Each row is a point. The window is the flat piece filled in between its corners: a triangle in 3 columns, a solid with four corners in 4, and so on. A path goes straight from each point to the next, and from the last back to the first. After which points does the path pass through the window?

Window, 4 rows:
[[ -3 -19  20   9]
 [  8  32  17 -27]
 [ -5   9 -20  12]
 [ 10 -60   5   7]]
Path:
(1): [26  2  0 28]
(2): [-17  41  -1 -28]
(3): [ -7 -29  -2  -4]
(4): [ 14 -36  17  19]
(5): [26  3  8 10]
(6): [-14  12   1  -2]
(7): [-21 -20   9   4]
(8): [ 20 -13  27  10]
Through the window after points: 3, 7

Window, 4 rows:
[[-46 -23  47  16]
 [ -7 -52   5 -16]
 [ 60  13  -4 -51]
 [-26 -39  -6  23]]
Path:
(1): [ 11  -3 -15 -54]
(2): [ 57 -38   0  -1]
(3): [-12 -27  57  29]
(4): [-37 -19   5  -9]
(5): [-10  -2  -9  -7]
(6): [ 23 -39  22   6]
(7): [ 30 -22   3  -6]
(8): [  7 -25 -16 -35]
Through the window after points: 3

Window, 6 rows:
[[ 32 -60  24  30  11 -23]
 [-31  23   0  -9  14  -4]
 [ 25  11   8 -23 -15  42]
 [-15   0  21 -35  46 -12]
 [  3  50 -27  14  33  24]
 [-17  12 -13 -35  20  54]]
Path:
(1): [ 2  7 26  2 30 11]
(2): [ -8   9   7 -23  20  45]
(3): [ -9  11 -36 -30  19  11]
(4): [ 11   0 -14 -46  10  -1]
(5): [-4 16 31  2 10 35]
(6): [-25   3  31  -1  16  25]
(7): [ 35   1 -37   4  25   3]
(8): [-20  11 -16 -33  27   4]
(9): [-21  10  22   4  45  20]
(10): [-33   3  34  10  24  30]
(11): [ 42 -23 -14 -38  -6  -3]
(12): [ 25 -23 -13 -20  -8  -3]
(13): [ 18 -13  40  24  14  24]
(14): [-25  24   9  -5  10  38]
(15): [ 24  17 -28 -24  21  17]
(16): [ -2 -57 -21 -30   9 -21]
Through the window after points: 2, 4, 6, 12, 14, 16

Window:
[[-53  -8  -4 -28  -7 -25  -6  12]
 [ 33 -22  53  -1 -15 -29  19   1]
 [ 14  21   4   0   0 -13 -28 -10]
 [  1   8  -1  -9  29  23  -6   8]
 [  2   2   9  44  21   6 -22 -38]
 [ 44  -5 -30  -8 -30  60  17  37]
 [-60  18 -45 -16  16 -21  42  39]
 [ 13  31   5   1  -8  50   5 -10]]
Path:
(1): [-27  10 -30 -26  12  -5  36   6]
(2): [-10   0 -21 -11  11  -4   5  -3]
(3): [-19  18  12  17 -43   4  11  50]
(4): [ 25   3  35  40  -5  25 -29  20]
(5): [ 12   1  -3 -14  -4  13  -1 -27]
(6): [ 15 -16 -46 -16   2  25  25 -16]
(7): [ 10  18  -1  -1 -16  34   5  57]
(8): [25  3  4 21  6 14 -9 42]
(9): [  2 -16 -33 -39 -25  17  21 -25]
(10): [ 10   0 -11  -7  14   0  -3 -12]
(11): [-11   7  48  39   6  12 -10   6]
(12): [-41  22 -17  21   2  -4   0  51]
Through the window after points: 6, 10, 12

Window, 9 rows:
[[-34 -14 -22   5   1 -10 -27   4  33]
 [ 20  16  17 -10  27  21  52 -60  -5]
 [ 20   2   4 -48  -3 -12 -26 -10  -3]
 [-33  -2  46 -34 -29  -1 -17 -17 -18]
 [ 45  -7 -21  31  26  38  27  -8  -2]
 [  6   5   2  26   9 -17   5   8  12]
 [-31  -6 -15 -18 -10 -10   9  24  34]
 [-29  23 -12  -5  13   6  -8  15  16]
 [-45 -19  -3  -9  30 -23   1  24  10]]
Path:
(1): [-15  14 -31 -24   5   2  45 -10 -29]
(2): [ -9  -2  22   7   9   6   2 -17  25]
(3): [-21  -4  32 -32  13  28 -13  -3  45]
(4): [  4   6 -24  -2  -1 -11  13  -5 -21]
(5): [-16   0 -31  10   3  -9  24  -7  -3]
(6): [  7  -9   5 -11   8  19   1  22  34]
(7): [-17 -18  25  -7   6  16 -30   0  39]
(8): [-21   9  -6 -18 -17 -18   4 -11 -27]
(9): [  5   0 -17   7  15  11  13 -11  -9]
(10): [13 -8 18  7 26  8  3  1 21]
(11): [-20 -11   8  -3   6  -7 -13   9  27]
(12): [-41   2 -38 -16 -20  -4  -6  -9   3]
(13): [-23   6 -23 -12  10 -15  -4   0  -5]
(14): [-15 -31  39 -12  17   0   3  16  21]
(15): [-26  -5  21  -9  25  17  -9 -10  40]
(16): [ 13  15 -13  -2 -23  -6  12  -6 -25]
Through the window after points: 5, 7, 11, 13

Window (9 x 9):
[[ 23 -17 -40   1  -2 -21   1  50 -20]
 [-33 -15 -24 -17  -3 -14  30 -34 -18]
 [-12  19  39 -20  13  -5  50   8 -33]
 [ -9  11  25 -22  32 -55  19 -22 -14]
 [ 18 -34   4  10  27  -8  19 -32   0]
 [ 14  32  40 -10  17  21   3  17  24]
 [  3  26 -25 -20  51  30  11 -18  16]
 [ 60   4  13  33 -10 -29 -24  32 -39]
 [  9 -28 -21  11  32  -6 -32   6 -18]]
Path:
(1): [-15  18 -23  13  36   5  27 -10   3]
(2): [  6  -2  17 -34  23   7   4  -8   5]
(3): [ 26 -23   4 -11  13  -1   5 -12 -10]
(4): [ -5   6   4  43  31 -24  22  -6   4]
(5): [-30   0 -11  28  44  -9  15 -20  21]
(6): [ 40   5   9 -34  14   0  15  -7 -19]
(7): [ 25 -19  -5 -16  22 -13  -1   0 -18]
(8): [-15 -11 -10  29  26  -8   7 -13 -13]
Through the window after points: 3

Window, 11 rows:
[[-10  -6   6  34   9 -17  -6 -13  24  -7  -8]
 [ -2  -1  20  -5   8 -26  -4   2   1  -2   4]
 [ 27 -16  11  16   3 -29 -17 -13  17   7  25]
 [-11 -27  -7 -26  -2   1  31  16  26 -13  26]
 [-20   3  -2  -4  -3  -9   3 -27  -4   6   1]
 [-19  10  -8  23  -5  -6   7 -25 -20 -32   2]
 [  2  23 -25  -8   9  -9 -13   8  16   8 -10]
 [ -2  21  22 -15 -19  -2  -4  -8   8   2   7]
 [ 16  -7  10  -3  24  60 -32   3 -20  43 -10]
 [-28 -31 -10  22 -18  -9  -6  18  13  -1 -14]
 [  4   6   1 -14  -5   6  27  10   1  16   5]]
Path:
(1): [-7 15 -3  4  4  0  0  3 10  4 25]
(2): [-42   3  -3  11  -7 -12   8   9  -1  14  22]
(3): [  6 -15   2  -2  -2   0   3   2  18  -5  -6]
(4): [ -2 -12  12  -1  -9   0  -1 -18  -4  -5 -17]
(5): [-7 -2  5  3  3  2 -2 12  7 13 13]
(6): [-8 -5  0  4  7  9  0 -3 -2  3 22]
(7): [ -2  -5  -3  -4  -2  12   2  -4  -2  -7 -19]
(8): [ 11  -5   8 -12   4  -1   1  -9   3   9   3]
Through the window after points: 2, 6

Window:
[[ 22  48  -6  10  33  18  -5 -15 -10  46 -19  14]
 [  8   8   5   1 -24  15  -4  22  36  19   0 -49]
 [ -8  -3 -23   0 -24 -16 -25 -30   4  22  24  20]
 [  9   4  -2 -33  17   5   1  -9 -25   6  -7  24]
 [ -4  -9  14  25 -18 -22   6 -17  -9  -1  43  -6]
 [-18 -10  17  -5  12 -11 -38  28  -4 -14  48  17]
 [-16   2  -7 -12 -40 -31   5  13  -5  35 -13 -47]
 [-31  10 -58   8  -3  15   5  -6  10 -24 -39 -23]
 [-34  -6 -20 -10  23  -3 -22 -40   4   9  -7   8]
 [-36   9   8 -21 -17 -22  17   2  -2  -2  16  12]
 [-11 -13  -2  19  13 -29  -4  -8  15 -17   5  26]
 [ -1  39  37  -3  31   4 -16   2 -16 -42 -33  30]]
Path:
(1): [ -5  15  -5  -7   1 -18  -6  -5  14  -3   1 -12]
(2): [ -3  13 -17  -9  -1 -33 -17 -32  14 -11  24 -12]
(3): [-13   6  -6   4  -5  16  -3   6 -15  30 -24  15]
(4): [ -9   5   2  16 -15  24 -11   7   4  20 -15 -25]
(5): [ 20  18  -7 -33   1 -45   9   7  41   3  27 -13]
(6): [  6   7 -14 -20  -1 -22 -17 -23  10   7  19  -3]
(7): [-17  -2  -6  21  -8  -5  -9  -6  -4  13   0  26]
(8): [-60 -11  19   2  -9  25   3   0 -26   9 -27 -10]
(9): [ 22  22 -13 -12   9 -40 -14   5  17  -8  29   8]
(10): [  6  27  -4 -13  24 -15 -14 -16 -10   0  10  -6]
(11): [-12   5  -5  16  -4  12  -1   4   1  18  -5  12]
(12): [ -2  -5 -15  19   4  56   8  12 -27  37 -19   4]
(13): [  4  52  -2 -15  24 -47 -19 -29  19   2  -2   6]
(14): [ -5  14 -23  -3   6 -14   1 -15  14 -10   0  -6]
(15): [-16   4  -4   8 -15   4   7 -14 -14  14 -14  -4]
(16): [-12 -13   5  21   1   8  -6   5  -2  -6 -10  21]
Through the window after points: 2, 4, 6, 10, 12, 16

Window:
[[-23   1  35  -4 -43   4 -18   0 -22 -24 -34  59]
 [ -8  29  19   8 -24   9  18  12  15  14  -4 -21]
 [ 11  13  14  -1  32 -10   7 -16  20  25 -25 -57]
 [-19   4   6  40  17  36  20 -12  -1  -2 -15  13]
 [-24  -7 -16  33  14 -20  19  30  51 -19 -24  -1]
 [-24  -5   5 -34  23  -5 -11  58 -12  -4 -13 -16]
 [-28 -59  43   4  15 -39 -30  49 -28  13   9  19]
 [ 22  10  24  16 -16  11 -15   0   8 -12   1 -44]
 [  1 -29  -5   4   7  15  22 -26  38   6 -13   7]
 [ 35  -7  -7  20 -44 -18 -24 -10   4  28 -23   5]
 [-17 -18  -7  19  -1 -47  -5 -12 -17  10  24  -6]
 [  5  -5   4   7 -17 -60  34  36 -28 -21 -11   8]]
Path:
(1): [-24  -9   9   4 -22 -31  28  16  -8 -34 -35 -30]
(2): [ 12  -9  -4   4  25 -10 -12  29  12  31  12   3]
(3): [ 4  5 20  2  5 10 -3  9 33 -9  1  7]
(4): [ -5 -20  -5  16   0  -1  16 -13  -3  10 -20 -14]
(5): [-21 -13  -9  11 -10   2  21   5   3  -9 -14 -12]
(6): [ 26  10  38  23  16  -4 -29  -9   6  11  11  -6]
(7): [ 18   1 -13  20  28  -2 -21  -8  13 -10  13   8]
(8): [-31 -12  11  20 -16 -18  26  17  13   1 -23 -16]
(9): [-13 -29  11   7 -13 -17  -4  15  -6   6 -12  -4]
(10): [ 30  15  15  17  20 -38 -18  25   0   8   6  34]
(11): [ 13  22  26 -23  19 -33 -27  34  16  -3  -6  34]
(12): [-42 -43  12   8 -14   8   3  22 -34  -2 -17 -19]
(13): [-44 -38   4  22 -13   2 -22   9  14  31 -38 -25]
(14): [ 33  -6  13   8 -16 -30 -12   9 -11   7   2  17]
(15): [ 42  16   4  -6   6 -15  10  25   4  10  -9  39]
(16): [-41 -28   9  12   2 -23  -4   9 -11   3  -8 -18]
Through the window after points: 3, 5, 7, 9, 11, 13

Window, 14 rows:
[[  9   7   4  11  12  15  14  23 -11  12   0  -5   2   7]
 [  2  14  10   4   3  14 -11  -7  10  13 -11   0  30 -25]
 [-12 -50 -34  14 -60 -10   1   8  43 -55  12  -6  40 -50]
 [ 10  -1  12  22   3  -6  -1  -3  23  37  21  -3  -9 -25]
 [ 11 -20  17  24  23   5   4 -15  16  11 -20  -9   1   2]
 [-12  13 -35  16  -6  -4 -20  -5  -7  -3 -26  17  -2   2]
 [-38 -31 -16  36 -36  -5  14 -18  22 -45  30   3  50  -8]
 [ -2  -1  12   4  28 -20   0  12  32  15   4   8  17   1]
 [-28  -1 -13 -27 -24  10  -1 -10  -7  -8 -20  27 -13  -7]
 [ 21   7   3 -21  16  -1 -13 -11  13  35  18 -25   2  14]
 [-48  -1 -21 -10 -11 -17 -12  -2 -32 -11 -30  -5  -2 -22]
 [ 22  21   6 -13  20 -11  -1 -15  -2  -6  11  -1 -12 -18]
 [  4  25  27   0  -7  -6 -18   4   8   6 -11 -11 -16   7]
 [ 10   2  -2   8 -21 -25  20  -9   8  13 -20   1  17 -12]]
Path:
(1): [  5 -13  10   9  10 -10  -6  -2   6  13  -5   9  11   0]
(2): [  6 -20  -1   3  -2 -14 -23 -20 -14  -3 -12  24   4   0]
(3): [-13  21 -13  12  -6  -4  16   9  27   7  -7 -13  11  -8]
(4): [-15  15 -10  -9   4  -3  25   9  22  14  -6 -14 -16 -18]
(5): [  5  -5  13  12   2  -3 -22  -8   6   2  -3  13  36  -8]
(6): [  4 -18  10   4  17 -10  -7   0   9   9   6  12  14   0]
(7): [ -9  27  -2   6   6  -8  13  15  29   5  -5 -10   7  -8]
(8): [-34  28 -27 -18 -23  -4  25  -5  19 -27 -22  12   4  -6]
(9): [ -3 -23   9  -9  -6   6 -20  -7 -13  16  -5  17  -8  -8]
(10): [ -5 -17 -13 -11 -11 -12  -5  -5 -13  -2  -3   8   5 -13]
(11): [-35   9  -7  17 -16   3   0   2  18 -18 -15  -8   9 -18]
(12): [-21  24 -12  -7  -7  -6  20 -14  20 -21 -15 -29   8 -29]
(13): [  8  -9   5   2   2  -2 -18   0   3  22   3   6  15  -2]
(14): [  8 -12  10 -12  -9  -2 -16 -13   0  10  14   0   1  -1]
(15): [-19  31 -23  16  15  -9  16   9  21  15 -29 -10   2 -13]
(16): [  2  16   3   3  11   5   6  -8  30   3   0 -22   1 -13]
Through the window after points: 2, 4, 6, 8, 10, 12, 14, 16

Window:
[[ 16  38 -47   1  31  -8  -9 -12 -18   6 -19  11  27 -44]
 [ 26  11 -22 -34  13   5 -39 -11 -46  -2 -33  28   6  -3]
 [-20   6  -2 -36  21 -25   2 -36   7  31   0  20 -11 -13]
 [ 16 -23  -3  30 -14  32 -18 -20 -22 -14 -29 -19   0  -1]
 [ 49 -31 -26   3 -38  22  -4  -2 -12 -18  -5  16  21  47]
 [ -2  37  -9 -29  23 -39  26  -8 -37  32 -40   8  -4 -16]
 [ 60  -6  24 -10 -20  25  -5   4   5 -30  -3  16  -9  26]
 [ 40  -6  18   8 -44 -35 -23 -26  -8 -20  12 -23  -8  27]
 [-24 -21  25 -21 -11 -42  14  -5  -8 -11   9  35  15 -32]
 [-27   5   4 -17 -40 -38  10 -23  17   6 -20  46 -15 -42]
 [ 22 -11 -21  35  -6   9  -2 -29 -29 -41  -3  11 -29  16]
 [ 32  24 -15   7  26  -7 -11 -18 -53  54 -13  23  -9 -26]
 [-14  28 -37  -4  33 -15 -24  30 -22  29 -24  26  -5 -22]
 [  2 -21  -4 -19  22 -58  -5  -7  16   9 -40  44   8 -34]]
Path:
(1): [ 30 -44 -47 -18 -21 -32  20 -25 -32  -7 -35  -9  -6 -42]
(2): [ 13  41  16  13  11  21 -35  12  -7   1   3  40  21  36]
(3): [ 10   7   6  12   8 -19  -6 -17 -19  -8 -25  21   2   0]
(4): [ 26 -33 -35 -30 -36  24   0 -15  -9   6  30   9 -48   0]
(5): [ 17 -23 -30 -13  15  -4   1   9 -23  -3 -19   6 -40 -32]
(6): [ 28  17  14  10 -35   1 -16 -18   0 -11   0  30  43  48]
(7): [ 33   9  37   6  10 -15  -1 -11 -19  11 -22  57  14  36]
(8): [  6  -5 -51  11  -8   5  -4 -23 -29 -22  -6 -22 -32 -29]
(9): [ 14 -13 -40 -31  -2 -15   1 -19  -9   2  -5  20 -37 -18]
(10): [  5  24  46  15  -2 -27 -19 -20  -7  12  -6  -5  39  20]
(11): [  5   7  -4   3  -3 -16  -7 -19 -22   7 -21  27   6  -7]
(12): [ 23   1 -18 -12   5   4  -9  -8 -15  16 -15   3 -17 -34]
Through the window after points: 5, 7, 9, 11

Window:
[[-13 -13  -8  -3 -24  -5  -4  22   8  -9 -19 -12  -7   4]
 [ 24  34   2  43  24  13  -3   4  18   6  26   1  29  15]
 [ 30 -18  -9 -14  23   0 -43 -15 -60  -3  16  23  25   3]
 [-33  22  -5 -32  11 -10  -1  18   8   6 -37  -9 -16  14]
 [  4 -34 -19  -5  24 -18  -3 -18 -23  20  -1   4  16  12]
 [ 48 -37 -20 -35  12  14 -31 -22 -26  40  28  10   0  -4]
 [-37   6  -3   6   1 -11 -13  -4  -8   7 -17 -23 -37  -9]
 [ 30 -18  -7 -24   0  -8   0 -17 -43  18  39  21  -7  21]
 [ 36  21  30  16   9 -26   1   2  13  14  13 -18  20 -12]
 [  8  11  35  17  26  16  24   7  18  -6  14 -11  15 -16]
 [-40   1 -31 -20   0 -21   0  35 -10  16 -10   5 -18 -21]
 [-18   7 -23 -12  -3 -20   9   0  13  -8 -37  15 -36 -20]
 [ -4  29  19  13  -4   4   2 -25  15   4  18  -9  44 -11]
 [-44 -12   4 -15  -2 -24 -18  18  19  11 -21  24 -32  -2]]
Path:
(1): [-28   3 -23 -42   4 -21 -11  25  16 -24  14 -31   1  20]
(2): [ -9 -13 -12 -10  14 -18 -14  -1  28   7  21 -12  -2  -3]
(3): [  3  23   1   5 -11   3  19  16 -38  16 -36  16  -6  -3]
(4): [  9   0   0  -1 -12 -10  -7   6 -24  24  -5  13  10 -12]
(5): [ -2   1  -5 -14  16  -1  -9  -6   3  -1  17  -4  -7   2]
(6): [-15   3 -24   5  -4 -12 -28  11  20 -15   1 -20 -13  -9]
(7): [-23   6  25 -13  20 -13  42  -7 -42  35 -33  28 -13  -4]
(8): [ -7   1   2   1   9  -5  -3   3 -11  22 -15  18  -9 -14]
Through the window after points: 8

Window:
[[ 28  31   7   6  36 -38   0  28  -6  -2   8   1 -22  21]
 [-24 -21  -1 -43   0   8  12 -11  60  31   0   0   4  18]
 [  6  49 -24 -13 -15  15 -41  -1   9  25   6  -5   0 -22]
 [ -6   4  -6  -6 -17 -30  -6 -16   5  16 -36 -16  11 -37]
 [ -1  -3  34  18 -15   7  35  -2 -17   1   1 -23 -14   4]
 [-42  44 -23  33 -42 -20 -14 -30 -20   6 -15   9  35  34]
 [-35   0 -12 -12 -41  -9 -18  15 -52  29 -35  33 -22 -31]
 [  9  -1 -27 -20  12 -58 -33 -30 -18  -2  23  12  20 -20]
 [-11  26   0 -10 -13 -17 -25  43  -2  -5   4 -29  14 -32]
 [-10 -24 -16  12   7  -6 -34   4  -6   4 -36  -7  11  30]
 [-23  12 -10 -12  -8  10   5 -29  37 -12 -16  -2   2  -2]
 [  4   6  19 -42 -16 -11   5 -34 -31   6 -27 -18  -5  28]
 [  8 -25  18 -18   6 -14 -23   3  26   8 -18  24   5  -6]
 [-22   9  18 -25  13  20  38  29  -7  15   9  -9  33 -10]]
Path:
(1): [  5  12   4 -12 -21 -12   6   8   3  -9 -13   1  12  -9]
(2): [ -9   4 -14  -6 -21  -8  -4   0  -6   0  -3   4  12  -8]
(3): [-30  25  11  13   5 -11 -13 -10  -1  34 -15  -2  -9   0]
(4): [-20  25  27 -19   2 -15 -11 -16   2  20   5 -23 -18 -11]
(5): [ 22  -8 -19  12 -14  -6  20  29 -27 -18 -23  10  26  25]
(6): [ 15   7 -30   8 -41 -19  27  -2 -28  29   2   6  30  -6]
(7): [-34  22  17  -1  -2  -3 -14  -8  -2  -6 -13 -11   3  15]
(8): [ -8  12  18  19  46 -24 -26 -22  -9   0  -4 -14   0   2]
(9): [ 28  25 -12 -23 -28 -21  26  57  -6   7   1  16 -23  16]
(10): [ -2  29 -59 -27 -25  23  18  -2   2   0 -47   7  16  17]
(11): [ -9   3  12 -11  -3 -16 -15 -14   1  19   2  -4   0  -5]
(12): [-44   3 -10 -15  12   0 -42   5 -30  42   5  -3 -19   2]
Through the window after points: 4, 6, 8
